Each row is a point. Each copy is the shape, with its points in the same order, turned, moved and blurred by noise. Say if it was mirrored as well.

Shape (5 x 2):
[[ 28  12]
 [ -8   4]
 [ 56 -48]
 [  4   3]
 [-39  11]]
Copy 1:
[[ 26  20]
 [  1  -9]
 [ -8  71]
 [  6   4]
 [ -9 -39]]
Copy 1 is: mirrored
Copy 2, 5 rows:
[[ 24   6]
 [-14   6]
 [ 35 -57]
 [ -2   5]
 [-44  20]]
Copy 2 is: only turned
Copy 3:
[[ 22  20]
 [ -5  -7]
 [ 81 -13]
 [  4  -6]
 [-32 -21]]
Copy 3 is: only turned

Shape:
[[ 34 -22]
 [-26  -4]
 [  9   7]
 [ 30  25]
 [ -2 -12]
 [ 50  37]
 [-33 -15]
 [-16  52]]
Copy 1:
[[ 23 -22]
 [-18  27]
 [ 19  15]
 [ 44  20]
 [ -1   7]
 [ 68  18]
 [-30  21]
 [ 21  68]]
Copy 1 is: only turned
Copy 2, 8 rows:
[[ 29 -24]
 [-35 -31]
 [-10  -8]
 [  5  17]
 [ -9 -27]
 [ 18  36]
 [-37 -47]
 [-50  24]]
Copy 2 is: only turned
Copy 3 (8 x 2):
[[ 10 -41]
 [-32   3]
 [  2  -6]
 [ 33   2]
 [-16 -17]
 [ 50   1]
 [-47  -2]
 [  3  50]]
Copy 3 is: only turned
Copy 4, 8 rows:
[[ 37 -23]
 [-30  -7]
 [  8  11]
 [ 26  22]
 [ -3 -14]
 [ 46  33]
 [-39 -27]
 [-25  40]]
Copy 4 is: only turned

Shape, 9 rows:
[[ -9  40  23]
 [ -8 -16  39]
 [ 17  49  43]
 [  2   0  -8]
 [ -8 -16  66]
 [  8 -25   2]
 [-31  11 -38]
 [ 21  26  15]
 [-15 -53  30]]
Copy 1:
[[ 23 -48   9]
 [ 30   7  37]
 [ 51 -46   8]
 [ -4  -4  -4]
 [ 44   1  55]
 [  7  28   5]
 [-48 -16  -6]
 [ 41 -22 -13]
 [ 12  38  54]]
Copy 1 is: mirrored
Copy 2 (9 x 3):
[[ -8   8  40]
 [ 11 -39  15]
 [ 18  10  64]
 [  9   7 -10]
 [ 17 -57  33]
 [ 24 -16 -19]
 [-30  23 -27]
 [ 29  12  23]
 [ 11 -61 -19]]
Copy 2 is: only turned
Copy 3 (9 x 3):
[[ 25  34  -4]
 [-10  -2  27]
 [ 56  18   7]
 [-14   3 -21]
 [  5  -1  55]
 [-27 -20  -2]
 [-38  33 -46]
 [ 27   3 -17]
 [-44 -21  35]]
Copy 3 is: only turned
Copy 4:
[[-14  30  49]
 [ -6 -26  25]
 [ 16  28  69]
 [  0  10  -4]
 [  0 -36  53]
 [ 10 -15  -7]
 [-28  31 -15]
 [ 23  18  28]
 [ -8 -53  -1]]
Copy 4 is: only turned

Shape (7 x 4):
[[ 24  16 -32 -42]
 [-13  20  -4  22]
 [-27 -21 -14  13]
 [ -4  67  31   2]
 [-15 -15 -28 -48]
 [ -7  36   6  32]
 [ 57 -34   6  15]]
Copy 1 (7 x 4):
[[ 44 -33 -19 -21]
 [-10  -3  -8  27]
 [-33  -2 -27   2]
 [ 21 -15  44  46]
 [ -1 -54 -24 -26]
 [ -1  17  13  47]
 [ 15  38  -2 -52]]
Copy 1 is: mirrored
Copy 2, 7 rows:
[[ 25   0   2 -54]
 [-26  -7 -33  -4]
 [-32  15   3  10]
 [-14 -63 -52 -24]
 [ -2   5  38 -37]
 [-23 -19 -52  -2]
 [ 51  13 -15  31]]
Copy 2 is: mirrored

Shape, 8 rows:
[[ 33 -24 -10  -7]
 [ 36  11 -32  20]
 [ 16  10 -28  -6]
 [-11   6 -16 -11]
 [ 15 -10  33  18]
 [-20  -6 -14 -40]
 [-75 -19 -10 -15]
 [ 68  14  20 -38]]
Copy 1:
[[-20   3 -34  12]
 [ 24  15 -51  17]
 [ 10  29 -32   0]
 [ 17  18  -8 -15]
 [  5  -3  15  35]
 [-11  29   2 -39]
 [ 21  -5  21 -73]
 [-33  56 -12  52]]
Copy 1 is: mirrored
Copy 2, 8 rows:
[[ 10  -2  13 -26]
 [ 37   6 -26 -19]
 [  6  12 -25 -18]
 [-16   3 -25   0]
 [ 19  -6  22  28]
 [-45   6 -11  -9]
 [-68 -39 -29  22]
 [ 19  60  35 -19]]
Copy 2 is: only turned
Copy 3, 8 rows:
[[ 44  -9 -23   4]
 [ 21 -13  -9 -38]
 [ 14   6 -24 -20]
 [  2  23 -28   3]
 [ 32   5  24  26]
 [ 10  33 -49  20]
 [-41  26 -45  56]
 [ 84  35  -5 -19]]
Copy 3 is: mirrored
Copy 4 (8 x 4):
[[ 29 -52  -1 -14]
 [ 39 -10 -37  -6]
 [ 30 -11  -5 -24]
 [ 14  -1  13 -15]
 [-25 -44 -10  -7]
 [ 20  -6  43 -26]
 [ -5  26  67  13]
 [  6 -68 -14 -77]]
Copy 4 is: mirrored

Shape:
[[  9   3  20 -18  -1  31]
 [ 15  19   6 -23 -35 -23]
 [-12 -12  21 -15   9 -21]
 [ -8  -4  38   0  -5 -13]
 [-23   5  28  30 -34   3]
 [-34  -3  12  -1  -2 -27]
 [ 37  39  45   2  -4 -27]
 [-70   2 -28  24  35  49]
 [-18 -36 -29  55  52  36]]
Copy 1 (9 x 6):
[[-19 -16  10  -9 -10  34]
 [-16 -13  34  12 -34 -18]
 [ 12 -20  32 -33  -3  -1]
 [ 24   0  31  -8 -16  10]
 [ 24  32  13   0 -34   9]
 [ 15   9  25 -32  -8 -11]
 [ -2  -7  76  34 -12  12]
 [ -9  58 -34 -59  37  30]
 [ 32  22 -43 -15  69  27]]
Copy 1 is: mirrored
Copy 2 (9 x 6):
[[ -2  -3  17 -22 -10  12]
 [-13 -12 -25 -11 -36 -26]
 [-14 -19   1  11  12 -25]
 [-12 -22  15  19  -7 -20]
 [-15 -44   9  28 -36  12]
 [-40 -27  -2  28   2 -13]
 [  2  21   7  31 -45 -38]
 [-38 -18  -7  33  34  84]
 [ 29 -15  -2  45  62  66]]
Copy 2 is: only turned
Copy 3, 9 rows:
[[-32 -19  24 -11 -19   7]
 [-19  28  -6 -27 -14 -16]
 [ -2   1  25 -22  22   0]
 [ -1   9  30  -1   6   6]
 [ 14  18   8  14 -25  27]
 [ 11  17   5 -16  20  22]
 [-25  24  11  30   8 -38]
 [-10 -51 -13  -9  19  95]
 [ 31 -88 -11  11  15  47]]
Copy 3 is: mirrored

Shape (14 x 8):
[[  2  12   9   4  23   9 -15  12]
 [ 11  38 -31   0   0 -17   3   7]
 [ -5  -4 -17  17   4 -13 -19 -12]
 [ 18  -5  11   6 -15  -5 -13   0]
 [-47  18  10   5  -6 -10 -19  -4]
 [ 16  -1  -9   5 -14 -12  22  16]
 [ 14 -14 -22 -95  -8 -20 -15  16]
 [ 11 -10   5   8 -14   4 -17 -20]
 [  6 -14  -3  -1  -5  15  18   9]
 [  1 -10   6  -1  -2  -9  -6  11]
 [  9  -6 -10  -2 -12  -4 -13  14]
 [  1   7   9  17   4 -12   7 -18]
 [-17 -10   3   5  -2 -22  65   5]
 [ 21   0  -8  11  -3 -16 -18  11]]
Copy 1 (14 x 8):
[[ -7   4   0  11  12  28  -1 -14]
 [  1  28 -26 -10 -16   7 -26 -15]
 [-11 -15 -15 -12   4  -8   0  -7]
 [ 24 -14   3   7  -6   1   5 -13]
 [-32   1  35  -9  -5  -7 -10 -14]
 [ 17  18 -16  17 -19 -11  11  -3]
 [ 46  25  10  10  18   1 -55  64]
 [ 16 -25   3 -11  -5   2  11  -5]
 [  7   6  -5  14 -15   9  23  13]
 [  8  -1   5  16   4  -3   2  -1]
 [ 10  -7  -6  15  -9   1  -9   4]
 [  3   6  -1 -15   2  -4  18 -21]
 [ -3  51   0   8 -12 -32  43   6]
 [ 14  -8 -18  12  -1  -2 -11 -14]]
Copy 1 is: only turned
Copy 2, 14 rows:
[[  5   9  15   7  14  13   0   5]
 [ 19  29 -15  -5  -7   5  35 -14]
 [  7  10 -18 -10  10 -23  -7  -1]
 [ 16  -6  16  -9  -4 -16  -8 -19]
 [-18  27  -3  18 -22  -9 -17  13]
 [ 22 -13   5   2 -12 -20  26  -5]
 [ 25 -16  -5 -68 -55  49   5  12]
 [ -1  -9   2 -18  -1 -17 -14 -25]
 [  6 -32   5   7  -4  -5  16  -9]
 [ 15  -6  12  -3  -9 -15  -2   3]
 [ 22  -5  -2  -6  -6  -1  -3 -10]
 [-12   7   6  -4   9 -28   8  -6]
 [-14 -23  14  12 -23 -34  55  25]
 [ 33  10   0 -12   4 -12   1 -10]]
Copy 2 is: only turned

Shape, 11 rows:
[[ 33 -64 -11 -12  22  34  21 -21]
 [-45  12  13 -20  37  17  -7  72]
 [-30  53 -18 -43  15  18  -1  29]
 [ -2  -3  22 -14  31  34  47  -8]
 [-38 -19 -27  -2  21  19  28 -19]
 [-22  24   3 -20   5 -22  -2   2]
 [ 29 -25  16  16 -26  53  -2 -38]
 [ 33  -7  -4   9  21  24   0 -61]
 [ 46  -9  20  23 -18  16   5 -31]
 [ 24  23 -23  28 -22   1   3  52]
 [ 18  32 -13  46  41  -3  -9 -15]]
Copy 1:
[[ 18 -39  13 -48  53  36   5 -30]
 [-67  24   7 -38   8 -21  20  51]
 [-42  65 -10 -23 -12  12  21  12]
 [  1   9  33  -7  31  21  45  -4]
 [-41 -17   2 -11  13  45  35 -19]
 [-22  17  -9   1 -25  -1  18 -10]
 [ 32 -25  21  -4  18  70 -24   3]
 [ 18  -7  25   6  28  41 -23 -50]
 [ 44 -22   8  13  17  30 -22  -6]
 [ -3   5 -57   7  25  -4 -14  42]
 [-29   4  -5  40  37   1 -30 -25]]
Copy 1 is: only turned
Copy 2 (11 x 8):
[[  4 -24   9 -35  67  -9  15 -34]
 [-74  12  34 -19  41 -16 -61  44]
 [-69  60  18 -19  23   4 -29  36]
 [-29  12  45   7  53 -28  -3 -17]
 [-51  15 -25   7  56 -16   0 -24]
 [-36  29   6  -1  -7 -16 -29  10]
 [ 23 -16  25  20  42  41   6 -25]
 [ 33  25   2  -3  47   4  -2 -41]
 [ 42 -12  19  15  20  10   5 -11]
 [  2   4   7  -8  31   4 -11  79]
 [ 30  48 -15   4  50 -23 -38  19]]
Copy 2 is: only turned
